Every row gives one point. The ring and each string are closed loops that go straight from each point to the next, and from the last back to the first. Before rounding, they use only three directions, however many columns there are. Count how often each string passes through the ring. Passing back the other way cancels.
In the rows, zero is written as 128.

Ring (8 x 3):
[[157 117 183]
 [157 145 201]
 [154 167 194]
 [146 175 164]
 [146 158 121]
 [157 135 107]
 [166 112 115]
 [162 103 151]]
String (25 x 3):
[[133 170 194]
 [141 155 167]
 [158 156 162]
 [163 156 158]
 [168 187 149]
 [145 184 126]
 [132 167 112]
 [132 147 120]
 [146 140 130]
 [169 140 131]
 [191 132 107]
 [185 113  88]
 [171  97  91]
 [141 106 122]
 [151 121 142]
 [163 133 152]
 [181 108 157]
 [173  94 173]
 [150  94 190]
 [127 115 180]
 [138 131 168]
 [164 140 182]
 [185 152 202]
 [182 170 230]
 [145 172 214]]
Times through: 4

Ring (6 x 9):
[[197 125 169 147 154 125 118  88 131]
 [181 115 167 167 134 142 110  95 129]
 [ 97 109 116 125 134 149 122 120 132]
 [ 49 100  61  72 163 132 138 145 145]
 [ 76 102  59  56 189 111 143 142 153]
 [153 125 126  91 182 107 135 103 140]]
String (28 x 9):
[[222 122 198 191 129 142 103  80 124]
 [232 103 181 200 140 138  98  95 135]
 [181 108 147 152 152 131 114 106 138]
 [140 126 139 114 154 128 128 100 131]
 [152 135 153 113 154 125 129  89 127]
 [135 129 136 103 159 124 132  98 131]
 [161 115 131 118 168 119 125 107 140]
 [166 114 127 110 178 112 128 108 143]
 [134 118 117  96 172 117 133 111 140]
 [115 131 115  71 175 113 142 105 135]
 [106 128  95  48 193 101 149 113 142]
 [110 122 111  86 166 122 136 112 136]
 [123 100  89  94 180 115 131 132 150]
 [110  94  63  67 202 102 139 143 159]
 [117 105  90  87 180 115 134 128 148]
 [109 120 103  78 174 117 138 116 140]
 [104 130  97  50 190 103 148 111 141]
 [140 121  97  57 208  90 145 115 150]
 [151 132 124  73 192  99 141  99 140]
 [136 140 138  83 170 114 139  91 129]
 [140 130 136 100 163 121 133  97 132]
 [176 139 166 116 160 119 129  81 127]
 [246 126 197 173 155 121 109  76 130]
 [234 123 193 178 146 129 107  80 129]
 [232 110 184 191 143 134 102  91 134]
 [188 108 155 162 148 134 111 103 136]
 [139 121 136 119 152 131 126 104 132]
 [154 135 165 130 140 136 124  85 122]]
Times through: 2
String (24 x 9):
[[249 108 197 210 135 139  96  87 132]
 [212 101 170 194 137 142 100 102 136]
 [166 102 140 158 144 139 111 113 138]
 [166  98 148 179 128 151 104 113 134]
 [130 104 124 139 142 142 117 119 137]
 [110 117 118 107 151 134 129 113 134]
 [ 76 121 111  98 138 144 132 115 128]
 [ 63 126 105  84 142 141 137 114 128]
 [ 85 118 105  91 151 135 134 118 133]
 [ 99 110 103 101 155 133 130 122 138]
 [ 76 122 104  86 149 136 136 116 131]
 [ 51 110  89  94 137 149 132 130 133]
 [ 63  93  89 128 125 160 119 140 137]
 [ 95 102 116 142 123 159 116 124 132]
 [119 115 146 156 114 161 113 106 123]
 [171 102 164 193 115 160 100 105 128]
 [212  92 170 212 126 152  93 107 136]
 [175 107 148 157 146 136 112 107 136]
 [163 114 143 139 151 132 119 104 135]
 [210 110 168 171 149 131 108  96 135]
 [188 109 150 152 155 128 114 104 138]
 [133 119 128 111 157 128 128 107 135]
 [155 132 155 121 151 128 126  90 127]
 [214 128 190 168 142 132 111  78 125]]
Times through: 2

Ring (9 x 14):
[[119 129 138 127 139  95 115 136 124 127 122 125 137 122]
 [110 176 142 119 126 104 111 141 138 128 125  96 135 122]
 [115 196 144 113 115 116 111 142 142 129 133  80 136 129]
 [133 184 142 109 110 126 115 139 136 130 142  80 138 139]
 [148 154 138 110 112 130 122 134 128 130 145  93 139 147]
 [162 108 133 115 119 128 130 128 118 130 144 115 139 153]
 [165  60 128 124 134 117 136 123 107 129 136 144 138 151]
 [155  52 128 131 145 103 131 124 104 127 128 158 139 140]
 [139  76 132 131 146  95 123 129 109 127 124 151 139 129]]
String (31 x 14):
[[123 131 135 122 131 107 127 135 134 128 122 111 131 134]
 [139 118 137 123 133 106 116 133 115 128 133 127 142 131]
 [137  87 138 134 151  84 104 132  96 127 130 163 150 114]
 [140  63 134 137 156  82 112 129  95 126 125 172 147 118]
 [138  57 129 135 152  92 130 127 109 126 118 160 136 131]
 [164   7 128 140 162  85 122 121  79 126 129 198 149 129]
 [172  19 129 135 154  95 122 121  80 127 137 187 150 135]
 [159  70 132 127 139 107 123 126 101 128 137 151 144 139]
 [140 110 132 121 129 115 131 130 126 128 129 118 133 143]
 [158  68 126 123 131 120 145 124 120 128 129 132 131 156]
 [170  57 125 122 129 125 145 122 113 129 136 136 134 161]
 [193  39 127 121 130 126 133 119  90 130 152 156 147 159]
 [175  78 133 121 130 118 119 125  94 130 151 145 150 144]
 [150 109 135 120 128 115 122 130 114 129 138 125 141 140]
 [145 112 133 119 126 118 130 130 124 129 133 116 135 145]
 [154 103 134 121 129 115 123 129 112 129 139 128 142 142]
 [175  65 131 122 132 119 127 124  97 129 147 147 146 149]
 [183  32 125 125 135 121 140 119  97 129 142 156 141 159]
 [161  50 124 125 134 120 150 122 118 128 127 139 129 159]
 [145  85 129 124 133 115 140 127 125 128 125 127 130 149]
 [145  95 132 124 134 110 128 129 117 128 130 131 137 140]
 [150  79 132 127 140 104 123 128 107 128 132 146 142 136]
 [134 114 133 122 131 111 131 132 129 128 125 117 132 140]
 [128  89 130 129 142 100 134 130 126 127 115 134 129 136]
 [126  86 133 133 150  88 122 131 115 126 117 149 137 123]
 [113 118 133 128 139  98 130 134 136 127 111 120 127 130]
 [113 117 139 133 150  80 106 137 114 126 118 144 142 109]
 [122 125 141 130 145  85 100 137 109 127 128 141 147 110]
 [134 125 139 124 134 102 112 134 115 128 133 128 143 126]
 [130 130 136 121 129 110 125 134 130 128 127 112 134 136]
 [108 143 135 123 131 104 131 137 146 127 112 102 125 132]]
Times through: 1
String (27 x 14):
[[131  67 128 133 148  96 137 128 121 126 113 147 130 135]
 [130 109 133 124 134 107 131 132 129 128 122 121 131 137]
 [137 106 136 126 138 101 118 132 114 128 129 134 140 129]
 [129 103 139 133 150  83 103 134 102 127 127 154 148 111]
 [110 142 141 128 141  88 108 139 124 127 120 125 139 113]
 [ 96 180 143 122 131  96 111 143 143 127 116  97 132 116]
 [109 192 147 119 127  99  97 144 130 128 131  99 143 112]
 [129 166 144 118 125 106 101 139 119 129 140 109 147 121]
 [129 150 138 117 123 114 121 136 132 129 131 101 135 135]
 [112 186 138 112 113 123 131 140 157 129 123  69 124 141]
 [113 237 147 104 101 128 109 146 152 131 140  52 135 132]
 [129 218 148 106 106 124  99 143 133 131 150  73 146 128]
 [136 175 144 112 116 118 106 139 124 130 146  96 145 131]
 [129 157 138 115 119 119 123 136 136 129 132  94 134 138]
 [111 197 139 110 110 125 128 141 159 129 125  63 124 141]
 [103 233 146 107 106 122 113 146 158 130 131  54 131 130]
 [111 214 148 113 116 110  99 145 137 129 137  80 142 119]
 [126 168 145 119 126 104 100 140 120 129 138 110 147 119]
 [126 141 136 120 126 112 125 135 134 128 126 105 133 136]
 [102 159 137 122 129 105 129 139 151 127 111  93 123 130]
 [104 133 137 130 143  89 119 138 133 126 111 122 131 118]
 [130  91 137 134 151  84 108 133 103 127 125 157 146 115]
 [141  96 136 128 141  98 115 131 107 128 132 144 144 127]
 [139 103 134 125 136 105 123 131 117 128 129 132 138 134]
 [145 100 135 125 136 105 119 131 110 128 134 137 142 133]
 [155  45 132 136 154  89 116 126  89 127 131 177 149 126]
 [150  35 129 138 158  87 123 125  93 126 124 179 144 128]]
Times through: 2

Ring (7 x 14):
[[116 151 126  93 145  89 141  87 150 129 147 190 134 169]
 [ 97 189 156 120 120 139 125  91 101 171 126 134 144 141]
 [ 78 190 141 142 100 168 109 119  61 181 105  95 149 116]
 [ 68 165 113 151  94 166  99 146  58 174  93 102 148 111]
 [ 83 125  66 131 112 126 111 157  86 124 107 135 141 128]
 [124 128  65  84 150  79 148 111 128  72 150 155 136 157]
 [136 135  89  70 163  63 159  85 156  76 166 183 133 175]]
String (30 x 14):
[[170 132  62  32 191  30 190  60 169  13 199 170 132 188]
 [142 150  92  65 164  70 165  75 142  69 171 156 136 170]
 [116 153 104  95 141 100 141  98 121 111 144 150 139 154]
 [126 158 109  84 149  91 151  84 130 102 155 152 138 160]
 [140 143 116  65 168  56 162  66 179  93 172 211 130 189]
 [119 142 129  88 151  76 143  83 172 129 151 219 131 181]
 [124 180 143  88 146 103 149  68 131 129 154 153 139 162]
 [116 182 138  98 137 117 142  79 112 133 145 133 142 150]
 [108 203 169 108 129 135 136  71 106 166 138 129 144 146]
 [ 95 214 183 125 115 157 124  78  89 192 124 116 147 135]
 [103 215 169 116 121 153 132  75  79 169 132  94 149 132]
 [106 183 132 109 127 131 134  93  94 140 134 116 145 138]
 [ 87 166 128 129 114 139 116 118  95 163 115 137 143 135]
 [ 76 187 154 143 101 163 106 116  78 195 104 121 146 125]
 [ 84 221 182 138 103 176 115  89  65 203 113  91 151 121]
 [ 98 219 177 122 115 161 127  77  76 182 127  95 149 129]
 [104 199 157 113 124 140 132  82  94 161 133 116 146 139]
 [108 182 140 107 130 126 135  87 106 146 136 132 143 145]
 [114 188 156 100 137 118 141  71 122 150 145 147 141 155]
 [116 172 129  96 139 109 142  84 120 128 146 146 140 154]
 [106 148 113 105 134 103 132 105 130 131 135 171 137 156]
 [113 120 103  93 148  71 137 105 171 118 144 226 129 178]
 [125 123  93  80 157  62 148  96 169  95 155 213 130 180]
 [109 134  94 101 138  93 134 112 134 114 137 176 135 158]
 [124 151  98  85 149  90 149  92 128  95 153 152 138 159]
 [126 157  99  84 149  93 151  88 122  92 155 140 139 156]
 [111 137  89  99 138  95 136 113 125 107 138 162 137 154]
 [122 112  61  83 153  67 146 116 147  73 150 186 132 167]
 [156 120  50  47 180  39 177  83 159  22 184 170 132 180]
 [143 121  60  61 169  51 166  92 155  45 172 176 133 175]]
Times through: 2
String (27 x 14):
[[108 122  78 101 138  88 133 123 134 104 135 179 135 158]
 [142 121  71  61 170  48 164  87 167  56 172 194 131 182]
 [152 135  89  51 178  44 174  66 175  56 183 194 131 188]
 [145 124  95  57 175  39 166  72 192  72 177 225 127 196]
 [122 122 101  83 155  62 145  95 176 105 153 225 129 183]
 [103 142 105 108 132 104 129 113 126 129 131 170 137 154]
 [119 164 115  93 142 104 144  89 119 114 147 143 140 154]
 [139 148 115  67 166  63 162  67 169  92 171 196 132 184]
 [135 126 100  70 166  52 157  82 183  89 166 222 128 189]
 [120 121  89  86 152  68 144 104 163  99 150 208 131 175]
 [107 136  95 104 136  97 132 115 129 117 135 171 136 155]
 [131 115  67  74 160  59 154 103 157  67 159 191 131 174]
 [150 126  52  54 173  50 173  87 146  29 178 157 134 172]
 [125 139  70  84 149  87 150 106 116  72 152 135 139 152]
 [101 138  85 111 128 110 127 126 107 115 127 145 139 143]
 [ 79 115  66 134 112 120 107 162  99 130 104 157 138 133]
 [ 54 101  46 161  90 142  84 201  72 146  76 143 141 113]
 [ 68 137  72 150  96 153  98 170  57 146  90 106 146 110]
 [ 93 161 100 123 117 137 122 125  78 133 119 109 145 127]
 [ 93 150 102 121 120 124 121 125  99 137 120 140 141 138]
 [ 95 166 103 122 117 138 123 122  75 133 120 103 146 126]
 [ 50 125  66 169  82 165  81 194  50 164  72 113 146 102]
 [ 46 101  50 170  83 151  77 208  67 159  68 143 141 109]
 [ 64 101  42 150  98 133  93 192  78 131  86 143 140 118]
 [ 82 106  51 129 116 112 110 166 102 115 107 158 138 135]
 [100 133  83 112 128 107 126 129 112 116 126 154 138 145]
 [110 146  93 101 136 104 136 111 114 110 137 146 139 149]]
Times through: 0

Ring (6 x 14):
[[ 88  79 122 127 117 117 167 178 174 100 106 158 132 104]
 [ 93 107 180 130 139 149 173 135  94 127 114 138  60 118]
 [126 157 212 138 154 154 148  95  50 146 134 125  53 148]
 [172 192 172 145 141 112 100  99 103 136 154 137 152 173]
 [139 159 129 147 135 101 109 126 152 120 139 128 204 143]
 [ 99 104 102 138 123 101 140 165 190 102 117 139 199 110]]
String (27 x 14):
[[188 228 209 151 158 127  89  61  50 156 166 119 124 192]
 [202 225 182 149 144 106  77  80  90 144 169 137 162 196]
 [151 192 174 152 154 122 104  86  89 143 150 110 159 160]
 [123 159 163 147 150 127 126 106 103 134 135 112 148 138]
 [151 152 139 138 126 102 116 136 150 117 139 153 168 152]
 [168 165 114 143 120  80  93 140 182 110 147 155 226 159]
 [149 143 124 137 119  93 115 149 172 109 137 159 186 148]
 [137 136 135 136 124 105 127 145 156 113 132 153 163 141]
 [135 122  90 137 111  80 117 171 213  96 129 161 227 132]
 [ 98  95  71 139 114  84 133 182 229  90 115 145 245 104]
 [ 98  88  81 134 111  89 142 187 222  89 112 154 217 105]
 [130  97  90 127  99  82 135 193 224  87 120 185 195 127]
 [105  78  89 126 102  91 151 198 221  86 110 176 182 110]
 [101  64  88 121  96  92 160 210 228  81 105 187 169 106]
 [123  97 118 125 107 100 148 181 188  97 118 180 146 127]
 [129  92 118 120 100  98 150 189 194  93 118 193 136 130]
 [ 87  69 139 120 115 127 181 181 158 102 103 170  87 105]
 [ 50  74 179 128 145 165 201 143  89 126  96 123  39  89]
 [ 60  88 197 129 151 172 198 129  66 134 102 121  19  99]
 [104 110 193 125 136 151 174 135  84 128 116 151  33 128]
 [132 133 169 130 130 127 145 136 115 123 129 156  94 143]
 [114 139 185 137 146 143 150 114  84 135 127 128  84 135]
 [131 140 160 136 133 122 136 130 121 124 131 145 122 141]
 [170 162 180 131 126 117 123 125 109 127 145 170  97 171]
 [164 167 180 134 132 120 121 117 102 131 145 158 105 167]
 [128 151 172 140 143 130 134 114 100 132 134 130 117 142]
 [127 183 208 150 167 151 129  72  42 155 142  96  96 150]]
Times through: 0

Ring (8 x 14):
[[135 130 145  65 123 148 122 135 130 188 170 102 139 141]
 [130 124 126  87 138 133 118 115 118 162 153 112 102 127]
 [123 119 110 123 150 119 115 106 113 128 130 126  78 113]
 [119 118  98 184 140 109 114 127 114  69 111 152  84 106]
 [120 121 103 204 127 113 115 149 122  53 111 160 109 111]
 [121 126 119 172 127 124 118 151 132  93 121 144 129 120]
 [124 132 141 103 133 141 123 139 141 168 143 112 145 134]
 [132 133 150  64 126 151 123 138 138 198 166  98 150 143]]
String (22 x 14):
[[127 126 134  61 149 138 120 103 124 198 153  97 103 128]
 [129 123 129  56 150 135 118  96 115 194 157  98  88 126]
 [131 121 117 125 125 128 116 132 114 117 148 131 105 124]
 [130 123 118 147 119 127 117 146 120 100 142 139 119 125]
 [121 122 118 115 151 124 117 109 120 144 130 120  91 116]
 [113 114  95 147 170 104 113  86 107 110 105 134  46  97]
 [120 114  89 206 136 103 112 130 108  40 107 164  75 101]
 [126 121 109 177 120 120 115 150 119  71 128 152 113 118]
 [119 123 116 136 147 122 117 119 124 127 123 128  99 115]
 [114 119  96 214 142 105 114 135 121  50  95 162  92 102]
 [122 121  99 246 108 111 114 177 124   7 107 180 127 112]
 [126 125 114 195 110 123 117 169 127  59 126 158 136 122]
 [120 127 125 129 142 128 119 128 131 138 128 124 117 121]
 [114 132 136 110 155 134 123 121 144 176 121 109 129 124]
 [121 135 145 103 136 143 124 141 148 178 138 108 154 134]
 [129 131 138 121 117 141 121 156 137 141 150 123 153 136]
 [125 128 133 104 135 136 120 131 132 159 144 115 127 129]
 [133 129 134 121 112 140 120 157 131 132 155 126 147 136]
 [139 135 155  66 106 158 124 158 139 189 181 102 171 152]
 [139 134 156  46 114 158 124 145 136 208 184  93 160 151]
 [141 130 143  87 101 150 121 160 128 155 179 116 156 146]
 [132 127 131 105 123 137 119 139 125 146 155 120 127 132]]
Times through: 4

Ring (6 x 14):
[[130 115 128 122 134 101 135 175 117 126 131 135 133 124]
 [110 124 146 109 105 128 132 116 127 167 154 131 103 158]
 [122 141 136 106  86 141 121  59 145 142 129 132 114 155]
 [144 150 113 115  91 141 123  56 143  94  85 129 149 131]
 [161 144  99 124 113 117 121 100 139  62  70 135 170 104]
 [157 126 106 127 134  94 124 156 130  75  93 140 161  99]]
String (30 x 14):
[[173 123  99 128 144  69 108 173 143  52  92 152 168  78]
 [171 131  99 126 132  82 107 144 146  53  86 149 167  85]
 [148 132 113 122 119 110 124 125 133  92  99 136 150 114]
 [133 129 120 123 119 125 141 132 117 114 105 126 145 129]
 [172 143  89 129 121 107 120 114 139  40  56 137 184  90]
 [187 156  79 127 109 111 107  74 155  14  35 140 194  82]
 [173 155  93 121  99 120 107  59 157  43  57 139 174 100]
 [143 142 115 118 103 129 125  87 138  97  94 131 147 127]
 [152 147 111 115  97 125 113  68 150  85  89 137 149 121]
 [148 149 113 114  92 131 114  58 150  91  90 135 146 127]
 [151 150 113 112  91 127 109  55 156  88  92 138 145 124]
 [132 138 123 115 101 134 129  89 133 118 108 129 136 138]
 [123 135 128 116 103 141 140  99 122 133 113 123 132 146]
 [136 141 121 115  99 133 125  82 138 111 104 131 138 135]
 [128 139 124 116 100 141 136  89 127 123 106 125 136 143]
 [141 153 113 116  87 151 129  48 138  97  80 124 151 137]
 [165 160  97 118  88 135 111  37 156  55  57 134 169 113]
 [175 156  91 120  99 117 103  57 161  39  55 141 176  97]
 [191 157  78 126 108 106 100  69 162   7  35 144 195  77]
 [187 148  80 130 122  98 109 106 149  14  42 143 195  75]
 [192 143  81 129 127  81  98 119 158  12  53 151 190  68]
 [155 133 108 123 122 104 119 127 137  79  93 139 156 106]
 [129 126 124 121 119 124 140 137 117 123 114 127 139 133]
 [129 117 123 127 135 113 148 175 106 122 116 127 143 125]
 [151 112 112 129 151  78 128 202 121  88 112 143 154  96]
 [153 118 113 125 141  80 118 177 132  87 114 146 149  98]
 [147 123 117 122 130  94 121 154 133  98 115 142 143 110]
 [128 123 126 121 123 117 139 147 117 127 121 130 135 132]
 [120 115 130 124 132 118 151 174 103 139 128 125 133 135]
 [146 113 115 129 148  85 132 198 117  96 114 140 151 102]]
Times through: 4

Ring (9 x 14):
[[176  64 145 180 140 222 123 115 114 103 110 151  91 126]
 [171  74 139 187 135 214 119 118 119 118 118 149  98 124]
 [145 113 118 183 116 173 114 127 137 145 137 135 120 116]
 [100 146 115 185  99 141 120 143 149 167 145 103 150 113]
 [ 66 161 121 182  90 126 130 154 153 172 142  78 168 112]
 [ 69 161 115 154  91 116 133 151 155 148 140  81 160 111]
 [116 138 100 109 105 120 127 132 150  99 136 120 121 109]
 [149 113 102 102 118 142 124 120 141  78 129 143  98 112]
 [175  72 132 145 137 200 125 113 120  80 112 154  85 122]]
String (31 x 14):
[[187  37 162 170 154 247 133 110 101  71  91 155  76 132]
 [163  62 156 183 141 227 131 120 111  99 102 139  97 129]
 [152  88 135 168 128 193 125 123 125 110 118 137 106 122]
 [171  91 117 148 128 181 117 115 130 100 126 155  93 117]
 [199  57 136 174 145 225 115 107 114  97 114 170  78 125]
 [190  49 156 209 147 249 119 112 106 116 107 158  88 130]
 [158  73 152 211 134 225 123 123 115 133 113 136 109 127]
 [129  97 145 199 122 197 128 133 125 139 119 117 126 123]
 [140 110 121 168 117 170 120 128 136 128 131 131 118 117]
 [161 116 101 160 116 159 107 121 142 133 144 151 108 112]
 [158 130  91 174 109 148  99 123 150 157 156 151 117 109]
 [111 130 126 207 106 165 119 140 141 174 140 109 146 116]
 [103 123 137 198 109 170 128 142 136 157 129 100 145 119]
 [123 126 116 161 110 152 122 133 142 133 136 120 128 114]
 [119 141 102 152 103 132 118 134 151 139 145 120 132 110]
 [111 127 123 170 108 155 126 138 141 139 133 110 136 116]
 [ 67 142 142 203  98 155 136 154 142 171 130  74 167 119]
 [  8 181 144 218  77 123 145 176 155 207 137  30 209 116]
 [ 23 186 124 182  76 103 140 169 161 186 144  46 195 111]
 [ 43 163 133 182  88 126 141 161 151 168 134  59 179 115]
 [ 87 140 125 163 101 140 133 145 145 141 132  92 149 115]
 [114 133 111 143 106 137 125 135 146 123 136 115 129 112]
 [113 150  90 106  99 105 123 133 157 109 145 119 126 106]
 [109 161  76  70  95  81 125 132 164  87 147 120 122 102]
 [134 145  75  66 104  94 121 124 159  75 145 139 105 103]
 [144 125  95 112 112 133 119 123 147  97 138 141 106 109]
 [134 116 115 143 115 155 124 128 139 112 130 128 116 115]
 [132 102 131 149 121 172 131 128 131 102 118 123 114 119]
 [163  85 123 120 131 178 128 116 126  69 114 147  88 119]
 [202  72 106  90 140 177 119 101 126  41 117 180  60 116]
 [209  57 119 109 147 201 120  99 118  44 110 182  57 120]]
Times through: 2
